Rows are points. To make a cloud, some directions were put in groups of two or more. Within a group, all points are equally far from the middle, so they leave a hole (a ring in 2 directions, a hollow ball in 3). The other directions are filled evenly. Then the cloud was stretched, turned, moved and blurred a little. How many holes are there, and how many directions does each take, smallest first?

Cloud:
|  13 | -26 |  11 |
| -75 |  26 |  -6 |
|  17 | -64 |  46 |
|  40 | -46 | -55 |
| -34 |  -8 | -24 |
|  -5 |   9 | -24 |
| -45 | -60 |  27 |
|  -4 |  13 | -23 |
|  -2 | -60 | -51 |
|  15 | -28 |   5 |
| -44 | -69 |  17 |
|  57 |  -5 |   8 |
| -21 |  10 |  31 |
|  -3 | -31 | -11 |
|  35 |  46 |   5 |
| -69 | -49 | -16 |
| -20 | -19 |  39 |
| -12 |  30 |  62 |
|  20 |  -7 | -33 |
| -35 |  20 |  -1 |
Holes: 0

Cloud, 22 rows:
|   3 | -47 |   8 |
|  46 |  26 |  22 |
|  44 |  -5 | -37 |
|  -6 |  51 | -27 |
| -74 |  12 |  -3 |
| -45 |  17 |  13 |
| -33 |  41 |  76 |
| -19 |  35 |  46 |
|  19 | -37 |  35 |
|  -6 |  77 |  -8 |
|  -2 |  63 |  55 |
|  12 |  22 |  38 |
|  18 |  52 | -14 |
|  34 |  18 |  34 |
|  13 |  13 |   9 |
|  50 |  -3 | -15 |
|  -1 |  42 | -33 |
| -49 |   5 | -20 |
| -40 |  11 | -27 |
| -23 | -29 | -15 |
| -30 |  63 | -49 |
| -31 | -16 | -16 |
Holes: 0

Cloud (31 x 4):
|  17 |  15 | -45 | -32 |
|  -9 |  45 |  36 | -34 |
|  10 | -19 | -13 | -53 |
|  55 |   0 |  38 |  12 |
|  20 | -20 | -50 | -22 |
|  21 |  21 |  31 | -28 |
|  -2 | -20 | -34 | -66 |
| -22 |  67 |  14 | -13 |
| -11 |  35 | -20 |   7 |
|  17 |  26 |  -9 | -63 |
|  52 |  26 |  -3 | -14 |
|  10 | -15 |  73 |  -4 |
|  45 | -16 | -30 |  53 |
| -55 |  -3 | -28 |  14 |
| -23 |   8 | -15 |  62 |
| -21 |  38 | -52 |   8 |
|  37 |  33 |  13 |  43 |
| -38 | -19 |  57 |  20 |
|  53 |  -1 |   1 |  35 |
|  39 | -34 | -10 |  -8 |
|  32 | -21 | -27 | -30 |
| -19 |  -9 |  78 |  -3 |
| -30 |  52 | -74 |   4 |
|   8 |   3 |  31 | -71 |
|  -9 |  36 |  38 | -51 |
| -63 |  14 |  13 | -34 |
|  59 |  -8 | -37 |  44 |
|  61 |  -8 | -33 |  28 |
|  -9 |   2 | -51 |  79 |
|   4 |  20 |  11 |  -1 |
|  16 |  45 |  -4 | -30 |
Holes: 0

Cloud (51 x 6):
|  68 |  73 |  -6 | -28 | -18 |  13 |
|  49 |  15 |  30 |  15 | -45 |  -6 |
| -74 | -34 |  54 |  86 | -11 | -10 |
| -32 |  24 |  32 |   0 | -52 |  25 |
| -56 | -34 |  36 |  -4 | -34 | -47 |
| -10 |  35 |  11 |  -9 |  -5 | -34 |
|  -2 |  21 | -31 |  14 |  16 |  14 |
|  34 |  42 | -12 |  65 | -33 |   0 |
| -93 |  20 |  14 |  71 | -11 |  -7 |
| -35 |   9 |  37 |  32 |  44 |  12 |
|  42 | -10 | -25 |  48 | -35 |  -6 |
|  25 |  -2 | -10 |   1 | -17 |  -6 |
| -50 |  49 | -15 |  26 | -30 |  62 |
| -23 |  48 |  73 |  -4 |   0 | -21 |
| -26 |  20 | -23 |  41 |  -2 |  27 |
|  23 |   8 |  37 |  10 |  14 | -37 |
|  18 |  91 |   7 |   2 |  20 | -29 |
|  16 |  48 | -37 |  42 |  19 | -18 |
| -43 |  41 |  32 |  70 | -25 | -31 |
|  22 |  15 |  31 |  16 |  -2 |  55 |
| -77 |  22 |   2 |  15 |   6 | -21 |
| -38 |  15 |  22 |  17 |  41 | -25 |
| -69 |  14 |  18 |  42 |  20 |  42 |
| -33 | -27 |  36 |  47 | -11 |  16 |
|  40 |  -6 |  34 |  -3 |   4 | -19 |
| -48 |  16 |  23 |   8 |  15 |  56 |
|  50 |  43 | -30 |  44 |   2 |  57 |
|  38 |  -4 | -10 |  20 |  30 |  68 |
| -48 |  -1 |  43 |  18 |  27 | -13 |
| -37 |  13 | -23 |  38 | -19 |  -4 |
| -49 | -18 |  68 |  32 |   7 |  -2 |
| -18 |  83 |  16 |  16 | -33 |  13 |
| -38 |  -4 |  25 |  78 | -37 |  16 |
| -76 |  37 |   5 |  34 | -20 |   3 |
| -34 | -14 |   6 |  27 | -46 |  48 |
|   7 |  94 |   8 |  30 | -11 |  24 |
|  42 |  41 |  18 |  54 | -13 |   6 |
|   5 |   9 |  11 |  27 | -20 | -79 |
|  -4 |  31 | -29 |   9 | -43 |  16 |
|  -5 |  70 |  25 |  29 |  15 | -34 |
| -59 |  10 |  42 |  47 | -23 | -22 |
| -35 |  -8 |  42 |  67 | -60 |  53 |
|  45 |  22 | -17 |  -8 | -34 |   5 |
| -15 |  15 |  30 |  42 |  11 | -31 |
| -22 | -13 |  22 |  16 | -62 |   3 |
| -44 |  12 | -19 |  -7 | -37 |  32 |
|  37 |  42 |  33 | -21 | -33 |  41 |
| -80 |  41 |  11 |  -6 |  -7 | -28 |
| -18 |  21 |  10 |  26 | -12 | -56 |
|  -5 | -19 |  -2 |  29 |  13 |  38 |
| -36 |   9 | -10 |  58 | -20 |  21 |
Holes: 0

Cloud (47 x 6):
|   3 |  60 |  -2 |  33 |  20 | -10 |
| -23 | -30 | -69 | -42 |   8 |  14 |
|  23 | -63 | -68 |   7 |  -2 |  25 |
|   9 |  10 | -30 |  21 | -22 | -20 |
|  46 |  21 | -19 |   9 |   2 |  13 |
|  48 | -68 | -31 |  20 |   5 | -15 |
|  54 |  70 | -43 |  53 |  -3 | -17 |
| -11 | -19 |  32 | -42 |   7 | -59 |
|  48 |  15 | -33 |  31 | -36 | -30 |
|  47 | -67 |  38 | -21 |   7 |  33 |
|  59 |  18 | -22 | -34 |  42 | -32 |
|  -4 |  36 |  30 |   3 |  55 |  26 |
|  39 | -35 |  16 |  27 |  28 | -15 |
|  27 |  32 | -42 | -30 |  42 |  68 |
|  31 |  45 |  33 | -13 |   1 | -27 |
| -44 | -34 |  10 |   6 |  47 |  18 |
| -23 | -51 |   3 | -66 |  23 |   5 |
| -37 | -36 | -66 | -36 |  69 |  10 |
| -18 | -40 | -26 |   0 | -60 |  16 |
|  44 | -67 | -28 |  31 |  16 | -13 |
| -49 | -36 | -60 |  34 | -15 |  -7 |
|   2 | -22 |  -2 |  -3 |  -2 |  64 |
| -13 |  39 |   2 | -43 |  -2 |   8 |
|   1 |  23 | -15 |  31 |  65 | -24 |
|   4 | -19 |  -4 | -25 |  43 |  15 |
|  13 | -33 | -31 |   9 |  -2 |  52 |
| -38 | -28 | -44 |  13 |  59 |   8 |
|  66 |  46 |  18 |  -4 |  -4 | -20 |
|  58 |  15 | -71 | -29 |   1 |  -5 |
| -37 | -29 |  32 |  18 |  36 |  14 |
|  -1 | -23 |   0 |  16 |  23 | -63 |
|  33 |  14 |   6 | -18 |  80 |  51 |
| -11 | -37 | -71 |  41 |  19 |  19 |
|  -2 |  51 | -55 |  18 |  41 | -25 |
| -48 |  14 |  32 |  -6 |  57 | -30 |
|  11 | -51 |  12 |  -6 |  17 | -41 |
|  -2 | -68 |  35 |  -8 |  -4 | -35 |
|  74 |  -1 | -76 | -40 |  26 |  37 |
| -50 |   9 | -11 |  31 |  29 |  17 |
|  69 |  -8 |  15 | -27 | -10 | -39 |
|  29 | -53 | -51 |  23 |  -6 | -19 |
| -10 | -24 | -40 | -42 |  31 |   5 |
|  51 |  34 |  14 | -30 | -35 | -29 |
| -16 | -19 | -40 |   4 | -39 |  -9 |
| -10 |  -6 |  31 |   3 |  64 |  24 |
|  11 | -60 |  42 | -35 |   4 |  -4 |
| -49 | -40 | -25 |   2 | -35 | -28 |
Holes: 0
